Each row is a point. To make a cloud, some directions were put in groups of two or more. Within a group, all points are equally far from the middle, so they leave a hole (a ring in 2 directions, a hollow ball in 3). The other directions are filled evenly. Then the cloud was stretched, turned, moved and blurred a little. Count the holes, and give their numbers of directions, smallest first.

Cloud (21 x 3)
[[ 13 -37  72]
 [  5  34 -42]
 [ 17  50  72]
 [ 16  15 -38]
 [ 13  19  90]
 [-51 -29 -30]
 [ 38  47  34]
 [ 25  59  51]
 [  1 -59  10]
 [-30  49 -37]
 [-18  21 -48]
 [ 44  21   7]
 [-35  54 -32]
 [ 11 -48  57]
 [ 11  63 -14]
 [-68  16  71]
 [-28  78  42]
 [-45 -57  41]
 [-80  11  49]
 [ 10 -54   7]
 [ 15 -21  81]]
Holes: 1 (3)

Cloud (30 x 4)
[[ 81 -39  -4  66]
 [ 53  64 -30  57]
 [ 86   2 -38  51]
 [ 33  22 -14 -56]
 [-34 -30  53  -7]
 [  8 -81 -18  41]
 [-42 -58   8   3]
 [-60   5 -48  12]
 [ -6  50 -42  82]
 [ 74  -9  53 -14]
 [ 73 -29  39  66]
 [ 33 -70  -9 -28]
 [ 19 -14  80  39]
 [-66  -4 -11  -4]
 [ -7 -80  -3   6]
 [-20  63   8 -23]
 [-18  25  -6  99]
 [  5  83  17  11]
 [-12  28 -80  40]
 [-56 -38   5   1]
 [  1 -51  53 -19]
 [-65  -6  -2  -5]
 [ 43  17  -3 -56]
 [ 23 -62  31 -32]
 [  4 -82   2  -8]
 [ -9  55 -10  88]
 [-66 -16 -26  14]
 [-14  -4  74  21]
 [ 46  76   9   9]
 [ 39 -23 -55 -36]]
Holes: 2 (2, 2)

Cloud (53 x 6)
[[  32    4   31   66  -59   22]
 [ -49   69   -1  -55    6  -29]
 [  44   41  -55  -60  -18  -13]
 [ -54   29  -28  -50   46   53]
 [  49    9  -67  -20  -23  -28]
 [ -79   23   31  -42  -31  -52]
 [  67  -21  -42  -29   36   -5]
 [ -72  -24   82    1  -31   26]
 [ -45  -27  -51    2   55    3]
 [  41    6   53  -29   27  -63]
 [ -72  -14   45  -76  -57   11]
 [  34   58   23  -68  -17  -44]
 [  47   57   37  -37    6   67]
 [  30  -69   -6  -22    1  -54]
 [ -38  -12  -39  -80   46   16]
 [  24    0   71  -68  -64  -16]
 [ -49   13  -21   31   26  -50]
 [   6   43  -23  -35  -91   39]
 [ -13   21  -55   36   21  -32]
 [ -62  -53  -27   11  -53   47]
 [  22    6  -61    1  -63  -24]
 [  33   81   44  -17   15   45]
 [ -63  -21  -10   49  -67   -4]
 [  13   70   19  -53  -22  -49]
 [ -13  -24    1 -119    6  -18]
 [  27   52  -33  -71  -47  -18]
 [  12  -41   37    7   66  -14]
 [  17  -28   60   10   61   -1]
 [  -4   20  -69  -23  -69   -6]
 [ -56   -1   74  -39    1   63]
 [ -49  -29  -67  -43   14  -16]
 [ -30   16  -40   35   11  -51]
 [  38   50   42  -30   15  -53]
 [ -80   -1   34  -22  -23  -64]
 [ -28  -38   65  -63  -12  -63]
 [  32    7   57  -67  -69   32]
 [  38  -14  -33   20  -77  -15]
 [  -7  -75   -3  -16  -39   61]
 [  43   18  -23   61  -10   61]
 [  30    3   87   -1   35   25]
 [ -79   25   27  -50  -18  -54]
 [  12  -82  -13  -37  -53   11]
 [  54  -25  -36  -84   -7  -18]
 [  22  -13   74  -56  -49  -48]
 [  41   19   61  -42   41  -43]
 [  52    3  -24  -77  -62   -3]
 [ -67   41   12  -46  -78   21]
 [  62    2  -19   40   11   59]
 [ -19   83   49   31    4   38]
 [  68  -11  -32    6   40   -8]
 [ -26   10  -80  -13  -31  -23]
 [ -32   26  -46  -20  -85   43]
 [ -21  -64   57   34   -3   37]]
Holes: 3 (2, 2, 2)

Cloud (98 x 9)
[[ -43    9  -37  -24  -31  -50    5  -36   83]
 [   2  -98   48  -35   35   53   42   28   24]
 [  17  -86  -38    2   50   73  -23  -43   76]
 [  -5  -91  -54   -2   27   85   39   47   -7]
 [   7  -75  -31    3    0   45  -76   66  -22]
 [  55   -5   14    2  -21   67   25   12   36]
 [  60  -47   33    9   22  -63   48  -17   81]
 [  -5 -110   -9   33   63   -5  -41   -1   39]
 [  25   18   -6  -24   74   26   13  -52  -30]
 [  10  -72  -66   19  -14   55  -37  -28   24]
 [  26  -26   53   17   21  -74  -23  -67  -43]
 [ -80  -41   54  -13   52   -5    5   14   59]
 [ -43  -46    8   70   25  -23   47   25   27]
 [ -18   23  -72  -67   -2  -23   -5  -26   15]
 [  17  -80  -39   19   -9   59  -41   24  -17]
 [  65  -37  -64  -51  -18   18   74   15  -15]
 [ -69   21   -7  -21   70   34   -3    0   41]
 [  19   34  -19  -42   -8   55  -16   94   62]
 [ -15   41   41  -53    1   34   17  -11  -35]
 [  -6  -74   70   -6   52   -6  -57  -47   12]
 [  24  -77    4  -78  -18  -16   26    2    2]
 [  11  -87  -52   30   43  -42  -25    5   94]
 [ -88  -14  -39  -81  -29    3  -28    1  -34]
 [  -5  -57   66  -66   15  -41  -37    8  -38]
 [ -71   -5   50  -29   30   24   41   14   16]
 [ -44   34  -41   19   -1   68  -10   28   17]
 [  23  -68   19    2   10  -88   -3    2   27]
 [ -42   38  -12  -27  -56  -25   42   -8   21]
 [  10  -39   56  -66  -34   -1   14   10  -69]
 [   4   22   55   -3   60  -26   15  -35  -15]
 [ -15  -82   24   70  -30   11  -80  -30  -10]
 [ -13  -70    4  -13   -6  -92   -6   25  -28]
 [ -41   37  -47   -3   53  -76  -32  -36   31]
 [ -36  -88  -23  -28   82  -34  -58  -40   44]
 [  15    3   39   21   83   30  -26  -13   28]
 [  22  -94   10    4   78   30   -8  -23   14]
 [ -53   22   48  -24   -2   58   23   14  -14]
 [  -5  -72   56   33   -2   53  -23  -44   15]
 [  29  -71   32   15   63  -62  -51  -30    7]
 [  24  -69   15  -11   52   46   15   45  -64]
 [   7   49  -58  -46   27  -54  -37   31   81]
 [  35  -14   -9  -53   10   60  -41  -50   41]
 [  59  -61    6  -29   22  -65   -1   52   48]
 [ -10   46  -11  -58   31   13  -27  -41  -39]
 [  35   26  -13   73   30   50   10   -8   10]
 [   3   35   26    6  -34   34    1  -56   67]
 [  -3   15  -80   21   47   22   48   70   83]
 [ -34   60   -6  -34  -27   25  -26  -74   12]
 [ -65  -14  -29  -53   16  -40   52    7  -12]
 [ -16  -30  -49  -54  101   39   29   73   26]
 [  54   22  -39   66   23    7  -42  -32   12]
 [  27  -40   42  -70  -29   46   12   27  -14]
 [  -2  -74  -19   40  -48  -66  -60   -8  -15]
 [ -18    9    8   -5  -39  -57   89   50   -1]
 [ -80   -6  -16    4  -74   12  -46  -58   17]
 [  58   39  -16   23   37  -39    6    5   -8]
 [ -64  -66  -46   -9   18   62   27  -22   14]
 [   4  -80  -51   37  -31    1   50   19   37]
 [ -36  -88  -55   17   42   44   29   67   -2]
 [  54   -7   19  -66    7   -5  -54  -68   71]
 [  26   62  -62    3   25  -37   33  -33   27]
 [ -21  -55  -57  -23   82  -44  -26   34   16]
 [   0   52   -7   11  -18  -33   68  -28   64]
 [  -6   50  -59  -18  -12   12   82  -62   45]
 [ -54   17  -57    6   40  -47   24  -13  -56]
 [ -27  -24   34   26   20  -92  -19   -7  109]
 [ -77   -5  -26  -54   62  -41  -21  -25   44]
 [ -11  -95   31  -27    9   29   39  -31  -19]
 [ -66  -82  -23   -1    4   36  -48  -46  100]
 [  19  -20   10  -58   34   64  -60  -16   37]
 [  47  -32  -18   -5   76    6   15  -72  -45]
 [  36    5  -66   37   82  -19  -31  -16   77]
 [ -98  -73   12  -18   -2   25  -46   33   31]
 [  64   30   -9   36   49  -39    6  -17    5]
 [  20  -13  -57  -67   59   32   42  -60   50]
 [   8   49  -34   55  -11   61    5  -30   23]
 [   1   35   58  -44   51  -42   -4  -69   67]
 [  31  -66  -32  -92   35  -30    1  -23   75]
 [  21  -80  -29  -19   60   81   31    5    6]
 [ -13  -90   52  -39   65  -55    6    9   54]
 [ -32  -66  -40  -84  -31   -1   17   10   36]
 [  20   17   18   17  -12   94   49   41   -6]
 [  22   57   -1  -60    1  -27  -55  -24  111]
 [  10  -58  -68    5   71  -14   62  -10  -52]
 [  -8 -101  -17  -13  -20   34  -36  -42   86]
 [ -39  -66   38   41    5   30   11    8   95]
 [   6  -66  -48  -41  -23  -53  -40  -47   60]
 [ -23  -84   10   45   26  -11   44   69   31]
 [  -8   40    0   55   -1   54   12   24    9]
 [ -73   24  -53   14  -37   24  -38   73    2]
 [  34   36   39  -36   13  -41   65   -3   13]
 [   6   43    3   89    5  -29   30  -35   11]
 [ -51  -91  -35   34   41    8  -44   -2   96]
 [ -15   45   25  -24  -79   38  -18   41  -36]
 [ -24  -94   -3   36  -42   13  -67   22   -7]
 [ -59   42   19   34   28  -20  -44   43  -56]
 [ -44    6  -45  -57   67   60   57   36    9]
 [  12   41   22  -65   40   40   33  -46   73]]
Holes: 2 (3, 3)

Cloud (106 x 9)
[[ -58  -12  -75   56  -38   25  -49    6  -29]
 [ -32  -79    4   30   23    3  -41  -75   76]
 [ -14    7   75  -63   33   63  -38   13   33]
 [ -13   18  -49   86  -21   15  -84  -26   18]
 [   3  -58  -84   50  -25   40  -32   42   70]
 [-111  -24   34   55   38   33  -64   27  -30]
 [  35  -68  -53   -5   49   -2   14  -28   63]
 [ -21  -72  -26   26  -15   58   25    2  -44]
 [ -24   27  -66  -19   17   99  -62  -23  -23]
 [ -13   22  -35   -1   71   -6  -67   23   85]
 [  -2  -15   41  -56  -67  -60   -1  -26   -5]
 [ -43   10    6   34  -40  -19   83  -29   25]
 [ -61   56    9  -20   80   56  -41   -7   19]
 [ -93  -12    7   77  -13   53  -71   13  -45]
 [   6   60  -21   33  -38   84   18   27   13]
 [  39   52  -67    6   64   70  -38  -15    9]
 [  46   54   -3   14  -32  -68   39  -40  -23]
 [ -22  -27   22   31  -47   52   40   74    5]
 [  -3   58   15   48   25  -26  -35   -7   74]
 [  24  -39   31    4  -60   43  -64   -1   34]
 [ -59  -70   57   47    0   41  -31   28    1]
 [  64   -2   37   37   50   39   -1  -26   -6]
 [ -22   -1   61  -28  -96   14   13  -33   10]
 [ -16  -54   29   -2   71   84   28   31    2]
 [  46   -9    5   54   16   24   -7   84   81]
 [ -13   16   43   95   55  -57   19  -18    6]
 [  -3  -10   -1   82  -25  -15   35   28    9]
 [ -36   -5  -32   -7   58  -34  -64   31   81]
 [  -5   39  -26   -3  -81   28  -56  -24   66]
 [ -15   68  -51  -33    9   54   32  -25  -20]
 [ -15   68   10   -3  -53   47  -34   40   86]
 [ -57   54  -11   35    6  -66   -2  -21   22]
 [ -90  -12   14   25   45  -20   -8   36   60]
 [   2   34  -54  -14  -68   34  -56  -21  -11]
 [ -45  -29   64  -84   14   -3  -24   32    8]
 [ -36   70   35  -62   -8  -32   20  -60  -17]
 [ -49  -20  -61  -10   19  -45  -46  -34  -71]
 [ -19  -54    3   21   72  -35  -85  -41  -18]
 [ -40    0  -88  -52   35   36   17    4   70]
 [  20   12   18   36  -29   55   38  -46  -75]
 [ -33   61   13   63   -2   40  -29  -13   51]
 [ -60  -79   49   16   73   -2  -22  -45  -15]
 [  19   21   15  -40  -53  -15   42   20   -1]
 [ -84  -47   30  -36   66   21  -48  -20  -26]
 [ -42  -59   -9  -33  -37  -50  -35   57   39]
 [  15  -48   -9   10    5   18   53  -48  -59]
 [ -41   17    6   42  -41   76  -77    4  -39]
 [  68   32  -10  -53  -34  -60   26  -13   22]
 [ -77  -57   46  100   -7   -7  -10  -18  -38]
 [ -87   -3  -45  -37   -1  -19  -42   51   25]
 [ -99   -7   42   11   44    9  -43  -44   79]
 [ -85  -28   -7   -1   86   11  -48  -10    4]
 [ -50   52    4  -10   75  -38   -5  -65   19]
 [ -11    0  -69   95  -35  -34  -55  -66  -10]
 [ -50  -14  -94   27   13   59  -25  -25   -8]
 [ -56   47   16   40   -3   63  -12    3   92]
 [ -58  -45  -24  -16    4  -35  -15  -50  -95]
 [   7   24    2  -64   52   22  -73   11  -20]
 [  -7  -28  -51   30   26   34  -21  -48   98]
 [  15  -52    6   28  -64  -35   39  -10   18]
 [ -29  -71  -27   20   -1   83   29   21   47]
 [  39  -75   53   21   55  -54  -26  -21   21]
 [ -19  -27  -58   72  -25   15  -59  -22   53]
 [ -61   -2   -5  -14   -4  -57  -67   10   62]
 [  47  -83  -42  -22  -25  -33   -4  -43  -13]
 [ -50  -30    5  101   47   36  -11   65   -4]
 [  44   46  -38  -68  -31   12   -1   34  -17]
 [ -59  -45  -16    0    5  -94  -17  -30  -18]
 [  23  -16  -59   23  -41  -33   44  -37   75]
 [ -47    0  -77   -5  -63   60  -55   22   71]
 [-100   -2   27   -5   24  -16  -53   17  -72]
 [ -73   50   16   38  -53   17   -7  -65   59]
 [  14    3   12  -96   29   16  -47   43   -1]
 [ -11    3  -70    4  102   15  -29   25   33]
 [ -17   62   18   51   15   26  -75   -6   22]
 [   9   67  -18  -22   72   -3   -1  -60  -26]
 [ -29   48  -48    3  -51  -26   -9    9   90]
 [  -7  -33    9    8   47  -85   19   17   58]
 [ -19   15   11  -60  -78   96    8    6   12]
 [ -11  -51   15    4  -73   38  -45   61   19]
 [   2   21  -46   29  102   16  -30   -9   31]
 [ -18    5    5   39  -42  -16   72   -6   20]
 [ -36  -10  -19  -20   81   44   62  -10   17]
 [ -22    5   41   12   -2   85  -79   -2   -6]
 [  73    0    7  -75   35  -25  -12   17   10]
 [ -48   56   63   43   72   31   21  -25   24]
 [  77  -11  -38  -25    8   31  -44  -32  -71]
 [ -11   54   28  -57   42   -9  -48  -24   49]
 [ -33  -78   39   21    7   50   -1  -76  -49]
 [   5  -35  -21   29    7   64   54  -13   17]
 [  19   -6   38    0  -72   20  -73  -11   50]
 [-111   31   15   13  -32  -36  -24  -37   11]
 [  -1   14   84   31  -33   59   10  -36   -4]
 [ -72  -40  -38   75   28   81  -17   -8   -4]
 [  11   12  -58   -5   60  -33   24   70   11]
 [   5   -8   23  -72   33   93  -48    6    9]
 [ -75  -20   -7  -71   45   15  -46  -36   -9]
 [ -13  -39  109   34   29   30    2  -54  -30]
 [  60  -53   -3   14  -56   12   10  -22    8]
 [  16  -77    7   39   70   -9  -53   44    5]
 [  12  -10   -2  -20   -5   60  -69  -70   -1]
 [  61   18   -1   33   75   80  -11   31  -29]
 [  24   36  -19  -12   53  -23   27   71    3]
 [ -15   58  -26  -22   38   38    1  -96  -25]
 [ -50   78    1  -15  -51   -3   32  -59    6]
 [  -2   33   -4   54    8  -44  -57  -14  104]]
Holes: 2 (3, 3)
